Each row is a point. The points of each table are mixes of a few directions, plus a little noise. Count the directions of each table, and those that both share. Where both have some left over, give the other angles between the two spaces (their principal angles), to ten degrees, smallest first.

First, 4 rows:
[[ 10  48  -7]
 [ 25  12 -38]
 [-29 -39  37]
 [ -5 -23   6]]
Second, 7 rows:
[[  1  -5 -19]
 [ -2 -42   4]
 [  0 -12  10]
 [  2  77  57]
 [  3 -26 -43]
 [ -2  -6  18]
 [  3  19 -27]]
Directions: first 2, second 2, shared 1; angles 30

First:
[[ -1  10 -44  10  13   6]
 [ -9   1 -37  42 -16  50]
 [-14  32  -4  -5 -49 -13]
 [ 20 -22 -22 -26  63 -21]
 [-14   5  26  42 -19  28]
 [ 12 -27  58 -44 -16 -23]
 [  5  -2  18 -17  24 -28]]
Second, 9 rows:
[[-20  37 -15  88  72  13]
 [  3  -5   2 -12 -10  -2]
 [  5  -9   3 -21 -18  -3]
 [  3  -6   3 -15 -12  -2]
 [ 16 -29  12 -70 -57 -10]
 [ 10 -18   7 -42 -35  -6]
 [ -9  16  -6  37  31   5]
 [-14  25 -10  59  48   8]
 [  6 -10   4 -24 -20  -4]]
Directions: first 4, second 1, shared 1

First (11 x 11):
[[  5 -29 -14  12  17  14 -21 -17  30  -4  30]
 [ 20  58  23 -28 -37 -67  35  19 -48  17 -55]
 [ 11 -13 -10  10  42   8 -34 -31  79  14  59]
 [-21   4   7  -6  -9  17   7  17 -24   9 -16]
 [  9 -33 -25 -19 -44 -33   1  -1 -62   8 -26]
 [  7 -35 -12  23  12  16   7 -29  25 -29  17]
 [ -3  53  35   8  10  -1  32  11  18 -14 -21]
 [ 27 -13 -17   8 -13   1 -14  35 -64 -64 -12]
 [-25   2  12   7   7  26  18  -7  13   4  -3]
 [-10 -13  -9  -8  20   6 -32 -24  55  52  42]
 [-20  25  16  -8  -3  14   2  27 -18  10 -15]]
Second (11 x 11):
[[ -2  53  -9 -29  29 -31 -41 -11  41  26 -49]
 [  7   0   9  17  11 -10 -11   1  -2  18 -10]
 [ 39 -14  -5  -1 -62   9 -26  20  46  79 -29]
 [-22 -25  41 -56  18  22  24  33 -54 -46  18]
 [-17   9 -44   0  12  -1  42   3  21 -35  17]
 [  1   3 -10  46  36 -12  13 -19 -13  -9  10]
 [ -3  18  10 -50  23  15  -2 -16 -20 -23  -2]
 [ 26 -35 -12  34 -95  34  -1 -19  10  23  29]
 [ 18   4  15   5  33  -1 -12  -8 -17  21 -16]
 [-18 -31  18  -5 -18  10  20  28 -25 -29  25]
 [-28  17 -13  40  11 -33  -7 -13  11 -23   6]]
Directions: first 5, second 6, shared 0; angles 40, 50, 60, 80, 90

First, 8 rows:
[[-24  -3  13   5   3  -5 -14  -4  21 -13  23  -6  26   0 -40   2  26  -5]
 [ 41 -12 -18  -3   3  10  28 -12 -16   4  32  35  -3   2  32  16   3 -37]
 [-26 -12  -8 -12   4 -32  53 -27 -15 -35  34  35 -28 -13 -37   6  71 -48]
 [-27  -2   9 -12 -21 -30  28  -8 -14 -35  -4  22 -25 -10 -18 -14  49 -10]
 [ 18 -23 -30  27  -1  58 -28 -14 -41  19  -9  23  16 -23  58   9 -48   7]
 [ -8  53  57  25  24  -9 -33  40  18   8 -20 -74  10  17 -17 -10 -46  68]
 [ 24  18  27 -12 -26   1 -47  42  38  20 -42 -38  26  27  18 -21 -44  53]
 [  3 -20 -53 -19  13   7  11 -18   9  33 -14   4 -24  -3   4  10 -11 -26]]
Second:
[[-41 -18 -28 -31  17  11  22 -62 -12  55 -46  -9  -6  22  43  12 -33  60]
 [ 50 -59   1 -26 -56  31   4  56 -19 -13  -1 -29  10  60  13  -4  40  -6]
 [ 12  37  14  16 -16   7  11  44  -3 -43  29  -8  51  -1 -12   9 -24 -19]
 [ 41 -10  20  21  -3 -25 -36  29  27 -20  15   4 -48 -16 -34 -38  69 -64]
 [-13  19  -7   1   9  -8  13   4 -10 -22  12   8   7  -8   9  -1 -27  13]
 [-20 -10   0   1  12   3  -8 -27 -10  15  12  34  -9 -34 -15  26 -10  28]
 [-25  52  -7  22  54 -50  -4 -37  36   3 -21  -3 -40 -22   7 -47  -4 -30]
 [ -2 -17  -1  -2  -5   4   0  12 -26 -21  31  32  -2 -21 -10  17  -8  25]
 [-12  36  18  15  -4  26   0 -14  16  24  -1  -6  60 -15 -21  45 -32  -2]
 [-32  29 -20   0  31 -26  21 -12 -16 -28   9  16 -11 -15  23 -18 -41  25]
 [ 42 -58  11 -19 -39  27 -21   6  20  49 -39 -39 -13  48  -3  -3  66 -27]]
Directions: first 6, second 5, shared 0; angles 40, 50, 50, 60, 60

First:
[[-56  19   2  -1  -6  26   2   6  -3  18 -14 -50  17 -10 -42 -10 -17  16
   25  -1  15   9  10  29]
 [-15  -9  -9 -17  -7  -4  10  -1  23  15   8  20 -17 -10   1  13  -7   4
   -1 -33 -11 -25  24  -5]
 [-26  27 -11  11 -26 -14 -13   0 -19   0 -17 -18   0   8   4 -22   6 -14
    7  19   0  24 -20  -3]
 [ 26 -53  18  12  46  70   4  47 -28 -21   4 -95  56   6 -40 -11  -5  28
    3  77  73  15   1  45]
 [  0   2 -21  -6 -28 -34  -2  -4   7   2   2  34 -28   5  33  -1  10 -18
  -10 -14 -21 -10  -1 -28]
 [ 20  15  -3   7 -12 -32  -9 -16  -4  -9   0  38 -17  10  31  -2  13 -19
  -11  -4 -23   7 -19 -25]
 [ 20 -27   9 -15  24  12  16  -3  25   4  18  23  -4 -11  -4  25  -8  14
   -7 -28  -4 -28  27   3]
 [ 30  26  17  10   9 -24  -7 -31  -1 -10   0  47  -7   4  18   7   7 -11
   -6 -14 -31  10 -22 -15]]
Second:
[[-45 -11 -51   3 -31 -15 -25 -41  16 -24   3  35 -10  27  73  56 -19  15
   -2 -31  17 -16   4 -43]
 [ 31  19  17  15  23   5  -3  -2  -7  -2 -19 -29  14   0 -24 -18  -1 -10
   11  16   3  14  -4  22]
 [-35  -5  54 -17  28  65  29  25 -17  25  35  -3  42 -35 -64   2   7  45
    3   4   0  16 -15  30]
 [ 54  13  -5   7  -3 -61 -10  -1   8 -11 -35 -25 -52  13   1 -30  -9 -48
   -6  19 -22  -5  17   4]
 [ -7  10  -4  17  12  24 -11 -21  -2 -10  -6  -5  33   8   9  16  -4  13
   13  -5  23  10  -9   4]
 [ 36  14  44  -4  24 -25   7  12  -4   2 -18 -36 -33 -11 -54 -30 -16 -17
   -4  26 -28   7   9  30]
 [-26 -13 -42   7 -21  21  -8 -10   2  -1  12  31  31  13  50  24  16  12
    5 -21  27  -6  -9 -27]
 [  5  -7   8 -10  -3  -5  11  18  -1  10   8   2 -10 -10 -13 -15   8  -6
   -6   5 -12  -3   1   2]
 [-15 -21 -22 -17 -28  -9  11  21   4  13  21  28 -15  -5  21  -2  17  -4
  -13 -12  -9 -15   3 -23]]
Directions: first 4, second 4, shared 1; angles 50, 70, 90

First, 11 rows:
[[ 25 -17  37  74   8  30  55   7  -2 -14  26 -30  35  12  35  30  33  -3
    7 -72  15   4 -51 -19 -50  14 -24  10 -18 -29 -21   4]
 [-34 -28  13 -36  -7   9   0 -34  21  34 -49  28  14  -4   3  37 -58 -22
   22  36   7   5  25  20  -7   8   9 -20  15  -3  43 -17]
 [-26  43 -36 -66   7 -45 -72 -11 -10   9   4  25 -39 -13 -38 -34 -21  -4
  -16  62 -45   1  41  23  63 -12  34  11   7  24  -1  -7]
 [-21  -3  27   3  42  27  20 -14  -4  40  19  95 -38 -31 -28  27  14 -30
   -4   5  40 -70  -2  43 -11 -17 -40 -69 -10   7  34 -22]
 [ 15 -14  -6   8 -25  -1   7  10   6 -20 -16 -51  27  18  24  -8  -7  17
    7 -10  -4  35  -1 -27  -7  10  12  29   7  -5 -13  13]
 [ -9 -18  -4 -23 -14   4  -2  -5  12   9 -31   2   5   0   1   4 -28   2
    8  21  14   7  19   0  -1   2   5  -9  12   5  21  -2]
 [  8  26 -16  -3   1 -22 -26   8 -10 -15  19 -20  -7   3  -5 -23  12   9
  -11   1 -31  12   1  -7  23  -1  14  24  -4   4 -24   8]
 [ 29  -5  20  57  21  32  50  25 -14  -9  43  20 -14  -9   2   1  60   6
  -11 -51  47 -45 -37  -6 -32 -10 -48 -31 -18  -3 -10   6]
 [ 19   6 -31 -11 -25 -16 -13  25  -4 -27  -6 -40   0  11  -1 -43   8  32
   -7   5  -3  23  10 -27  17  -3  11  26   8  13 -17  18]
 [  4  -8   8  19 -15  -5   5  -6   7 -11 -12 -50  40  20  26  14 -14   1
   12 -20 -25  41 -12 -18 -13  19  18  34  -2 -17 -12   4]
 [-13  18  -8 -23  10 -16 -24  -8  -5  10   7  22 -20 -11 -17  -8  -6  -6
   -8  25 -18  -8  13  18  23  -6   8  -3   0   8   1  -4]]
Second (10 x 32):
[[  4  35   2 -21   0 -22 -33  21  -9  -5  37   8 -29   1 -36 -22  22  18
  -36   9 -27  -8 -13  14  20 -26 -12 -15  -1  29 -22   1]
 [-28 -29 -12   4  32  24 -13 -38  -6  40 -26  25 -16 -10   8  20 -33 -46
   13  25  19  -2  44  13   6   1   6 -14  -3 -25  21   3]
 [-14 -11  15  13   8   6 -18 -22   2  15  -7 -28  17  15  15  29 -25 -24
   -1  -7 -29  35  -3   0  -6   5  10  11  -3 -19 -11   2]
 [-36 -20 -34 -22  53  23 -29 -35 -17  55 -18  80 -66 -33 -23  -8 -21 -48
    0  60  48 -47  74  32  31 -20  -5 -49  -1  -5  35   1]
 [ 12 -15  22  30 -23   3  28  -4  14 -19 -16 -56  58  22  40  27 -12   5
   22 -39 -19  41 -29 -24 -31  28  13  39  -1 -22  -9  -1]
 [ 15  44   3 -22 -11 -30 -23  36  -6 -20  43   4 -23   2 -38 -31  35  35
  -36  -1 -27 -12 -26   7  17 -25 -14 -11   2  38 -25  -1]
 [ 36 -29  -1  29 -42  14  90  15  23 -43 -36 -25  63  -1  51   2  13  33
   57 -42  48  -6 -20 -43 -42  45  10  39   5 -21  27  -5]
 [  5  19   8  -4  -8 -14 -14  12  -2  -9  19 -12  -1   8 -11  -6  10  14
  -18  -6 -25   8 -18   1   3 -10  -4   2   0  13 -17  -1]
 [-12   7  -7 -12  16  -2 -24  -4  -8  14   8  21 -27  -7 -18  -7  -1  -9
  -14  19  -2 -10  15  15  16 -15  -4 -17  -1   8   0   1]
 [ 20  -1   4   8 -23  -3  32  17   9 -25  -2 -16  24   4  12  -4  13  23
   13 -21   8   1 -20 -17 -16  13   0  17   2   1   2  -3]]
Directions: first 4, second 3, shared 1; angles 40, 40

First, 10 rows:
[[-58 -10  -7   2  25 -38  53  39  13 -13  12 -20  25 -58 -16 -47  47  -7
  -25 -64 -33  32   5 -54  12   8  21 -39  14  63 -34  -9]
 [-29 -17   3  -8 -20 -36 -14 -25  22   1  59  -1   2   8  -5 -24  24   2
  -29 -41 -31  10   8 -28 -36 -27  -7   4  -4 -22  25  34]
 [ 22  12  19 -18 -29  29 -39 -20 -11  16 -21  19 -21  29  -8  62 -38  33
   40  52  31 -40  10  36  -3 -52   7  34  11 -25  27  -2]
 [ 32  59  -8  14  42 -10 -27  73  13  13 -14  18 -19 -44  -2 -45 -54  -2
  -10  14  34 -14 -26  58  46  28 -20 -47  -1  28   0 -14]
 [-34 -16  14   9 -40  -3  42  -9   6 -17  -7   4  32  15  18  16  52   3
  -18  -8 -31  43   9 -30 -22  21  23  21  11 -18 -15  -4]
 [ 14  -6   1  19  -4  25   9  -1 -14 -26 -21  -1  17   3  22 -12   5 -16
   -2   4  14   7 -21   4   1  36 -12 -13 -23 -17 -11   0]
 [ 10 -24  16 -21 -23  56  -2 -42 -40  -5 -49  -5  -2  25 -11  81 -12  24
   66  43  32 -42  15   0   0 -54  22  34   6  -2  -1 -15]
 [ 40  13 -31  -1  31 -29 -27 -18  22  44  44   0 -39  37   4  -9 -24 -24
  -26  17 -25  13  10  24  -4  35 -26  28   2 -22  19   8]
 [ 15  -1 -22   4  21 -23  -7 -12  15  17  35  -6 -14  17   6 -23   0 -24
  -27  -8 -23  18   2   1  -7  32 -19   7  -7 -12   6  10]
 [-14  -9  14  -1  -2  29  12  13 -25 -31 -37  -7  19 -33  -8   2   1  11
   30  -9  31 -25 -13 -11  15 -26  10 -30  -9  27 -16  -8]]
Second:
[[ 35  12 -14 -14  -7 -40   2  -6  14  -7 -22 -40 -80  27 -14  41 -12  -8
  -21  -5  -9  10   4  52 -10   3   8 -40  28 -17  21 -23]
 [-18  -8 -25  25  22  31   2 -12 -67  27  50  16  75 -60   4 -23  -7 -20
   35   8   4  22 -15 -17  14 -19 -23   1 -28  -2 -33  40]
 [-12  17 -16  13   4  23  -6  -1 -45  52  38  26  41 -36  -3  12 -21   3
   31  30   0  14   4   7  13 -38 -11  28   3 -13 -15  22]
 [ 21 -19  17 -24   1 -19  16  -8  43 -46 -64 -25 -45  53   0  29  21   2
  -12   1  -1 -12  11  -5  -4  50  34  -5  15  31   5 -42]
 [  0 -12  46 -21  15   5 -43  22  95 -34 -17  26 -15  53  12 -77   7  26
  -32 -26  18 -78   4 -52  -4  34 -10  39 -28  35  36 -10]
 [-29   9   3  21 -36 -16  11  10 -18 -13  28   4  29 -36   7 -17  17  -2
  -20 -27 -10  39 -18   7 -18 -17  -5 -38  -4 -35  -1  26]
 [ -7  11   0   3 -20   6  18   6 -10  15 -10  -1  -6  -1  -2  29   3   8
    3   9  -5  12   8  11  -1 -19   9   9  20 -15  -4 -11]
 [-24  15  -7  20 -38   3  28   9 -35  13  13  -2  17 -33   1  18  11   1
   -4  -9 -12  40  -6  17  -9 -35   0 -19  14 -40 -10   9]
 [ 31  -5 -31  -3  21  23  30  -9 -25  18 -32 -48 -58  13 -14  35 -14 -19
   12  -1   2 -12  10  20  12 -16 -10  -7  14  -7  -9 -33]
 [  4 -19  27 -20  38 -15 -58 -10  49 -24  16  45  43  21  11 -48  -3   9
    7  21  13 -34  -2 -41   7  58   7  33 -34  61  10  21]]
Directions: first 6, second 6, shared 3; angles 70, 90, 90
